Rows are points. To make a cloud, some directions were put in groups of two or more. Within a group, all points are equally far from the middle, so they leave a hole (a ring in 2 directions, a hollow ball in 3). The other directions are filled evenly. Then the cloud was stretched, turned, moved and blurred a little. Count the holes, and give their numbers of directions, smallest first.
In the rows, zero is written as 128.

Cloud (14 x 2):
[[105 137]
 [109 138]
 [121  98]
 [138  82]
 [ 75 152]
 [ 98 115]
 [111  98]
 [103  93]
 [138 102]
 [119  91]
 [ 85 132]
 [ 78 114]
 [101 135]
 [116 146]]
Holes: 0

Cloud:
[[121  92 172]
 [101  93 127]
 [ 97 104 142]
 [151 156  85]
 [110 187 108]
 [124 101  97]
 [130 125  78]
 [120 137 155]
 [122 143  95]
 [178 149 129]
 [110 165 117]
 [128 134 146]
 [140 154 157]
 [ 88 102 139]
 [157 146  96]
 [134 172 155]
 [121 165 128]
 [118 145 123]
 [179 118 156]]
Holes: 0

Cloud:
[[120 156 178 104]
 [146 129 106 122]
 [ 90 115  96  81]
 [148  79 136 149]
 [155  83 149  91]
 [150 151 181 124]
 [121 117 124 114]
 [ 89 160 123 114]
 [123 107 122 126]
 [159 158 125 133]
 [157 118  88 103]
 [149  78 157 113]
 [ 94 137 169 143]
 [106 103 165 171]
 [127  84 156 135]
 [145 147 172 120]
 [131 134 165 108]
 [ 92 163  99 159]
 [137 119 141 142]
 [104 156 111  86]
 [127 154 140 160]
 [164  98  90 158]
 [118 109 144 152]
 [162 165 147  95]
 [ 97 121 161 173]
 [ 93  99 101 162]
 [133 110  91  95]
 [110 129 152 122]
 [130 100 141 123]
 [115 148 103 128]
 [ 83 108 176 126]]
Holes: 0

Cloud:
[[161 152 142  84]
 [108 102 157 112]
 [119 100 137 163]
 [180 114 123 100]
 [ 97 154 133 146]
 [166 145 104 164]
 [100 162 113 139]
 [128 109  92 163]
 [ 94 140 138 148]
 [158 128 101 170]
 [164 159 108 159]
 [131 180 109 137]
 [ 97 125 152 141]
 [124 176 131 145]
 [ 99 120 154 139]
 [ 96 122 136 153]
 [112 172 120 142]
 [119 176 120 143]
 [154  87 145 122]
 [178 140 129  91]
 [137 168 160 140]
 [169 129  80 133]
 [104 123 163 109]
 [109 125 121  77]
 [135 108 113 173]
 [129 110  97 166]
 [177 138 144  97]
 [105 120 160 102]
 [122 149 118  75]
 [156  98 150 150]
 [151 165 102  90]]
Holes: 2 (2, 2)

Cloud (49 x 6):
[[165 138 132 127 101  71]
 [ 88 150 112 110 133 143]
 [145 156 151 153 104 132]
 [142 173 117 100  93 117]
 [145 140  92  94  92  97]
 [103 116  91 130 154 138]
 [ 97 143  89 130 140 125]
 [ 94 146  97 125 167  95]
 [110 124 106 122 164 184]
 [ 77 129 129 138  99 148]
 [133 119 143 152 165 145]
 [128  83 135 112  80 117]
 [148 112 145  56 146 117]
 [154 166 100 114 119 112]
 [114  73 109 101 130 114]
 [152  72 133 123 140 102]
 [136 129  88 133 181  93]
 [153 156 153 139 125 127]
 [140 119  94 153 149 112]
 [154  91  93 122 124  74]
 [144 158 110  91 175 101]
 [102 109  95 103 156 150]
 [158 133 173 105 120 145]
 [167 135 104 146 109 101]
 [ 79 140  90 120  98  93]
 [129 101 156 146 171 125]
 [117  82 142 126 165 155]
 [178 135 136 126 172 170]
 [158 101  85 121  82 134]
 [129  90 157 129 136 160]
 [106 132 108  87  92 100]
 [117 141 157  83 149  97]
 [102 136 132 173 131 110]
 [116 132 111  72 119 122]
 [147 144 172 125 133 159]
 [ 91 104 135  99 101 122]
 [120  78 150 132 110  96]
 [ 93 141 133 154 118 154]
 [165 111 115  71 135 105]
 [120 139 132 163 162 103]
 [108 172 101 136 125 115]
 [182 132 119 109 102 116]
 [128 105 143 139 138 187]
 [146 162 131  88 147  99]
 [120  75 110 136 113 123]
 [154 111 146  99  70 129]
 [ 95 133  91 120 162 114]
 [131  92  95 146 111 139]
 [174 117 140 126  82 121]]
Holes: 1 (4)

Cloud:
[[120 117 167 102  91  99 131 127]
 [126 134 123  95  81 120 118 116]
 [161 163 138 159 116 159 186 171]
 [132 140 138 112 124 115 176 159]
 [105 100 109 132  85  91 109  96]
 [ 94 145  85 146 120 104 158 121]
 [150 124  98 164 140  85 178 160]
 [ 91 158 111 101  75 129 148 145]
 [ 94 154 129 139 117  62 147 114]
 [153 129 114 135 105  60 168 127]
 [157 114  84 107 154 164 116 144]
 [ 83 107 162 178 128  93 112 165]
 [162 115 144 110 167  80 131 136]
 [174 138 111 151 154  97 115 169]
 [162 130 131  90 135  87 109 131]
 [ 99 126 145 148 144 116 130 105]
 [144 158 108 128 113 157 167 160]
 [ 83 153  78 113 142 129 112 164]
 [171 108 123 156 160  82 119 176]
 [154 142 128  92  88 155 137 107]
 [121  85 104 173 140  94 149 116]
 [ 97 110 125 122 125 164 142 132]
 [154 106 120 135  86  85 133 154]
 [141 140 159 110 148 101 174 160]
 [104 120 124 123 107  98 113 146]
 [160 112 175 130 102 130 111 155]
 [143  87 144  90 127 106 136 133]
 [117 129 120 126 100 153 141 108]
 [107 139 149 148 164 116 158 150]
 [127 163 160 135 111 123 147 133]
 [141  95 141  98 155 123 136 142]
 [136 108 104 156 145 160  93 161]
 [144 114 130  99 122 149 165 148]
 [154 137 117 121 132  77 134 153]
 [132  98 152 160 107  91 131 101]
 [159  99 131  80 162 138 119 127]
 [137 152  90 112 105 141 100 188]
 [127 142 136 130  90 173 132 132]
 [ 66 136  67 121  69  85 157 161]
 [160 165 127 124  90 118 118 112]
 [108 140  95 174 107 140 164 123]
 [102 124 124 154 166 156 181 124]
 [159  93 119 155 165 153 110 127]
 [ 90  94 147 103 146 105 122 113]
 [122 157 162 114 114 158  96 167]
 [145 148 122 146 106 101 132 143]
 [145  99 127 123 101 120 160 186]
 [102  90  69 106 111 122 159 177]
 [116 135  83 112  71 135 110 138]
 [136  91 114 150 111 171 138 153]
 [131 102 144 159 138 137 168 120]
 [147 156 166 155  90 121 133 150]
 [122 140 122 137  96 102 100 143]
 [ 95  88 113 136 138  99 125 129]
 [162  98 168 151 116 154 169 146]
 [ 91 116 131 137 155  77 171 134]
 [142 118 109 145 149  83 108 201]
 [116 132 103 132 134 112 155 120]
 [134 103 137 133 136 135 122 150]
 [127  97 164 111 119 103 168 136]
 [ 72  93 136 122 107 104 166 153]
 [134 103 147 124  95 185 120 157]
 [144  90 141 163 160 171 113 140]
 [155 162 103 134 141 126 184 137]
 [151 130 150 118 111 164 133 168]
 [185  87  98 141 135 159 107 131]
 [158 127 119  97  84 118 103 166]
 [118 102  96 122 120 107 174 105]
 [116 152 101 159  98 123 172 101]
 [111 118 142 184 124 106  99 159]
 [125 104 110 183  85 137 117 150]
 [125 119 111 135 145 133 187 136]
 [101 102 170 142 113  98 168 162]
 [145 157 113 109 112  92 158 176]
 [114 104 112 148 174 138 188  94]
 [ 62 123 122 114 140 104 147 168]]
Holes: 0

Cloud (89 x 9):
[[151 150 121 145 156 173 111 166 142]
 [110  94 107 123 140 180 171 110 134]
 [199 128 119 140 121 116 129 133 130]
 [115 162 120 153 134 114 156 104 182]
 [ 75 160 146 107 156 134  97 141 134]
 [ 82 151 149 119 163 144  94 109 107]
 [158 110 110  74 126 130 125 124  94]
 [ 99 154 127 138  88 141 128 112  81]
 [111 110 136 102 117 134  89  88 109]
 [ 78 144 146 148 149 147 150 105 106]
 [170 139 169 109 131 156 126 154 102]
 [121  89 122 137 152 192 130 132 109]
 [152 152 140  92 123 206 124 140 115]
 [134 121 140 112 185 145 110  86 120]
 [ 71 142 144 100 122 119 103 153 108]
 [127 157  67 125  97 165 130 142 117]
 [144 115 105  91 148 110 152  92 135]
 [146 149  88 109 143 133 167 125  88]
 [106 101  85 128 140 134 127 159  92]
 [185 144 146 127 132 130 144 112 180]
 [130 153 152 119 109 197 103 108 163]
 [128 139  92 132 103 134 183 134 102]
 [121 100  80  91 122 130 170 140 132]
 [139 186 177 127 128 166 145 143 121]
 [175 145 117  94 167 167 119 144 163]
 [157 121 133 104 150  90 144 135 152]
 [203 131 120 125 140 159 118 123 129]
 [116 127 131 141 169 152  73 131 126]
 [100 140 108 124 122 105 137 151  77]
 [133  98 111  74 122 160 111  95 134]
 [143 124 133 154 163 126 117 169 113]
 [139 157  68 123 130 113 112  89 162]
 [165  94 137 137 150 152 156  91 135]
 [146 164 146 154 142 155  92 134  93]
 [ 96 142 134  90 126 147 172  98 125]
 [128 140 145 149 123 140  85 162 164]
 [104 156  89 159 126 123 126 158 111]
 [102 127  88 110 108 186 149 161 122]
 [127 147 101 116 105 142 137  66 121]
 [ 95 124  86 141  95 145 120 162 124]
 [140 191 104 132 125 130 162 153 123]
 [140 126 180 120 158 120 108 101 145]
 [152 150  69 107 125 128 127  99 183]
 [126 187 138 108  97 177 164 124 142]
 [104 131 132 143  85 179  98 131 144]
 [ 78 116 110 128 134 125  97 163 124]
 [154  89 119 145 132 119 130 159 161]
 [145 104  95  94 100 151 180 135 127]
 [142 117 125 168 142 101 139 159 118]
 [120 100 157 130 161 166 136 127  81]
 [119 124 158 150  67 140 124 117 126]
 [135 133 120  92  58 155 112 140 135]
 [ 89 156 158 125 134 108  88 105 109]
 [156 111 124  83 159 149 124  91 108]
 [ 94 116 145 126 145  90 128 134 152]
 [153 101 117 159 167 136 121 132 101]
 [ 64 120 112 122 125 139 148 115 134]
 [114 123 145 156 167 152 162 122  92]
 [105  96 112 142 115 133 151 113  87]
 [182 124  66 119 147 131 146 119 144]
 [ 95 140  87  87 143 121 128 144 162]
 [ 98 179 173 153 112 119 114 139 136]
 [136  91 134 106  86 152  96 152 145]
 [164 108  90 132 142 144 160  83 142]
 [113 123 131 152 113 150 169  84 127]
 [140  93 154 116 121 147 136 162 174]
 [126 115 176  99 118 141 114 138 174]
 [155 112  69 128 102 150 162 149 143]
 [175 122 109 136 112 127 167 161 134]
 [135 176 116 119 148  88 122  93 158]
 [176 155 132 154 164 146 115 142 153]
 [107 138 118 105 186 136 106 160 126]
 [152 168 108  79 100 181 102 121 153]
 [106 117 143 174 135 128 157 153 143]
 [136  86  82 131  97 134 152 154 135]
 [122 153 132 142  93 123  69 132 110]
 [ 96 129 105 132 111 174 163 171 133]
 [188 127 100 154 137 125 126 125 168]
 [139 110 114 120 116 133 187 116 171]
 [149 163 117 112 139 199 139 150 112]
 [ 82 129 136  88 128 144 126 173 154]
 [140 164  62 138 113 158 107 135 145]
 [107 169 140 109 109 162 118 106  78]
 [159 144  98 114  73 128 129 150 109]
 [ 97 112 120 134  79 126 146 168 130]
 [ 94 124  83 115  79 122 123 149 140]
 [121 150  97 137 142 131 158 157 183]
 [140 124 145 152 122 189 109 146 160]
 [125 124 141 103 128 202 103 121  96]]
Holes: 1 (9)

Cloud (89 x 9):
[[145  92 129 141 150 110 130  81 151]
 [107  75 168  98 104 143 132  95 145]
 [ 99 118 135 189 162 111 115 159 121]
 [143  85 110 136 115  78  82 113 123]
 [134 111 130 161 106 149 138 164 120]
 [146 120 155 141  89 159 169 118 142]
 [144  87 140 138 112 129 102  54 144]
 [134 123  80 148 124 174 102 104 124]
 [153  91 104 164 105  84 139  87 123]
 [103 157  81 168 115  88 131 142 129]
 [117 102 138 108 105 113 163  89 161]
 [112 119 128 137 135 135  61 108 130]
 [108  97  66 137 141 151 159 132 128]
 [177 112 118 141 137  98 157 123 114]
 [165 123 105 143 111  98 153 134 164]
 [125 117  95 159 158 154 147 111 113]
 [158 142  95 138 109 108 117 148  90]
 [139 143 158 156 134 132 136 162  98]
 [128 139 177 159  91 115 167 124 158]
 [145  95 180 153 114 131 144 145  91]
 [115 112 136  67 124  89 136 146 131]
 [156  70 121 132 111 126 124 103 178]
 [147 143 115 170 120 179 166 127 154]
 [174 108 118 142 108 151 149 177 125]
 [108 115 141 155 129  59 118 112 148]
 [124 115 122 113 129 165 199 139 163]
 [ 86 112 123 133 163  86  91 117 136]
 [114 139 134 150 125 169 123  84 172]
 [112 176 128 129 131 164 136 138 133]
 [121  99  74 132 132  83 112 144 134]
 [144 115 125 160  98 127 144  92 181]
 [163 130 149 146 122 119  75 128  73]
 [104 124 111 109 118  98 119 162 141]
 [113  66  89 131 132  91 148 122 147]
 [174 118 164 135 115 161 124  91 137]
 [139  66 143 119 177 153 127 116 153]
 [124 141 166  96 125 146 117 128 137]
 [161  99 168 166 117 118 130 129  86]
 [131 129 191 180 131  69  95 112 126]
 [101 122 140 147 150  65  71 113 119]
 [162 140 118 129 128 122 148  95 110]
 [129 158  77 130 134 144 126 108 119]
 [ 81 138  90 114 140  89 118 111 120]
 [172 116 121 155 103  82 147 122 126]
 [113 120  96 138 161 107 157  87 155]
 [165 119 100 165 115 121 115 158 128]
 [160 127 160 173 103 119 135  93 155]
 [165 102 150 143 149 158 139 116 102]
 [140 123 129 157 140 157 136  97 113]
 [140  93 116 118 120 150  88  71 133]
 [ 69 123 129 109 134  89 146 118 177]
 [ 61 148 100 137 154 121 136 132 135]
 [178  71 164 140 150 106 130 136  92]
 [136 101  55 107 145 149 131 106 131]
 [147 112 178 127 131 164 123  94 125]
 [165  87 163 174 107 139 127 119 114]
 [ 98 153 100 107 122 147 149 171 123]
 [181  85 129 120 147 102 131 133 104]
 [112 139  66 110 128 141 120 124 144]
 [153 102 112  93 120 141 164 120 170]
 [103 144 154 107  99 101  88 130 133]
 [ 95 152  77 133 112 145 152 144 133]
 [156 128 127 150 161 102  65 120 106]
 [128 142 125 129 133 179 159 150 124]
 [132 120 122 147 142 106  76 144 115]
 [105 129 115 142 168 157  89 112 120]
 [115 119 110 128 129 184 115 149 120]
 [153 141  88 118  94 111 124 161 124]
 [168 124  94 162  93 111 123 147 139]
 [133 100  95 124 134 142 152  94 170]
 [110 103 107 110  86 163 139 115 155]
 [127 119 117 123  80 132  74 101 125]
 [111 107 166 148 100 145 138  99 178]
 [163 107 136 170 175 170 129 126  96]
 [ 92  91 147 107  90 116 139 117 176]
 [104 171 100 162 175 118  82 144 127]
 [143 123 113 109 155 121 108 109 100]
 [187  80 174 152  93 134 127 113 134]
 [157  91 119  96  92 166 162 107 125]
 [124 137 153 127 138  66  92 117 132]
 [137  95 135 161 165 115 163 177 136]
 [126 115 186 169  84 131 122 112 122]
 [132 110 180 122 129 132 181 143 160]
 [152 134  83 141 152  93 112 153  93]
 [120 124 104 150 111 156  99 164 142]
 [111 117 127 115  83  86 145 167 148]
 [105 128 155 146  74 126  98 106 126]
 [ 98 112 128 142 139 119 104 151  92]
 [121 152  92 142 148 101  81 121  93]]
Holes: 1 (4)

Cloud (96 x 9):
[[183 186 113 117 153 108 151  94 113]
 [131 186 120 141 151  87 124 117 145]
 [155 143 132  93  97 148 165  80 104]
 [171 154 180  98 114 146 100 150 123]
 [130 137 171  87 123 121 114 147 119]
 [166 157 145  99 128 197 107 130 121]
 [114 144 147 141 106  51 138 108 102]
 [130 162 124 113 129  80 102 111 107]
 [141 174 154 144 160 107 134  85 104]
 [ 99  89 143 129 145 147 138 154  98]
 [163 137 123 138 103 113 160 173 104]
 [167 195 159 137 168 104 123 116 112]
 [124 171 120  73 139 132 120  77  93]
 [117 141 187 114 143  92 130 148 113]
 [159 146 125 146 171 130  94 147 114]
 [125 117 122 145 100 129 179 152  83]
 [ 98 129 130  92 108 141 141 144  79]
 [162 219 122 102 138 109 154 123  86]
 [136 122 149 141 167 100 149 131 110]
 [120 155 112 157 156 111 147 144  90]
 [112 182 139 111 130  98 106 127 119]
 [138 172 131 130  96 139 134 110  81]
 [129  97 119 178 119 105 142 124  94]
 [152 148  84 145 112  84 127 131  90]
 [114 140 166 102 114 106 126 161 103]
 [122  96  95 125 152 147 154 151 145]
 [139 112 175 138 139  79 145 142 129]
 [130 160 148 135 134 161 136 131 137]
 [ 85 120 109 111 126 173 125 131 109]
 [137 130 127 100 159 161 137 111 111]
 [150 156 162 112 107 175 151 111 107]
 [162 142 122 120 147 136 117 171 141]
 [171 127 104 152 160  87 146 139 116]
 [ 91 132 134 143 108 128 139 140  60]
 [136 164 114 146 133 162 119 118 125]
 [147 153 149 136 118  92  76 117 122]
 [101 142 149 100 150 149 136 117 120]
 [130 150 183 133 121 150 156 126 105]
 [145 110 114 115 154 123 112 134  75]
 [120 150 186 100  91 126 117 137 103]
 [100 134 139 110 148  88 108 127  96]
 [160 141 127 145 125  51 123 133 127]
 [146 131  97 172 136 124  91 170 124]
 [160 117 131 139 173 114 108 163 145]
 [123 166 142 155 125 117 110 118 154]
 [163 138 151  97  90 158 138 111  97]
 [133 131 111 149 109  98 115 123 167]
 [145 162  89  81 139 133 115  93  99]
 [149 111 177 142 114  87 115 133 142]
 [145 136 122 138 118  97  83 128  96]
 [160 148 147 122 148 103 146  99 155]
 [116 149 151 133 101 117 149  74 110]
 [145 148 128 137 155 131 133 158  92]
 [119 133  93  70 112 146 138 146 106]
 [169 120 100 120 118 164 156 114 148]
 [132 155 100 136 107 108 118 129  79]
 [179 181 136 131  96 126 141 126 150]
 [145 130 118 146 101 122  90 161 141]
 [142 140 111 113  86 155 162 119  99]
 [105 161 140 176 153  49 150 134  99]
 [ 75 144  91 111 126 133 143 124  93]
 [ 74 127 141 161 128 113 131 136  88]
 [182 137 138 129 101 134 103 110 112]
 [146 177 154 109 112 139 121 143  78]
 [150 132  80 114 112 105 101 114 125]
 [162 156 146 178 149 101  98 124 124]
 [166 173 141  84 142 159 105 130 102]
 [170 128 142 120 127 170 101 147 183]
 [123 148  93  93  76 159 137 105 115]
 [113 173 144 102 116 125  89  90 103]
 [135 105 173 158 142  69 131 124 123]
 [151 138 138 126 172 135 122  95 134]
 [169 106  88 166 110 108 105 158 148]
 [ 98 105 141  94 124 156 138 132 109]
 [125 172 173 158 122 103 127 147 130]
 [108 148 121 122  91 108 142  89  89]
 [148 169 165 154 145  91 147  82  95]
 [106 172 109 118 103 115 140 109  69]
 [156 148 161 119 150  72 135 130 134]
 [116 103 111 150 111 116 149 164 161]
 [158 177 129 117 163 106 123 140 142]
 [140 152 121  89 133 197  89 123 107]
 [117 135 194 167 156  89 103 101  96]
 [149 125 156 146 129 107 110 199 103]
 [126 157 131 118 134 116  70 135 118]
 [175 133 182 136 143  88 128 137 139]
 [162 171  97  98 103 120 142  74 101]
 [142 160 114 116 111 144  79 117 110]
 [161 145 117 144 167 118 112 101 156]
 [147 121 107 131 117 144 145 175  99]
 [113 152  99  84 141 120 144  80 103]
 [104 172 158 145 121  77 156  79  84]
 [130 143 109  87  97 165  99 142 137]
 [171 177 153 163 134  87 124 101 138]
 [112 205 184 108 120  92 123 121 103]
 [156 200 118 117 109 138 118 103 100]]
Holes: 2 (3, 3)
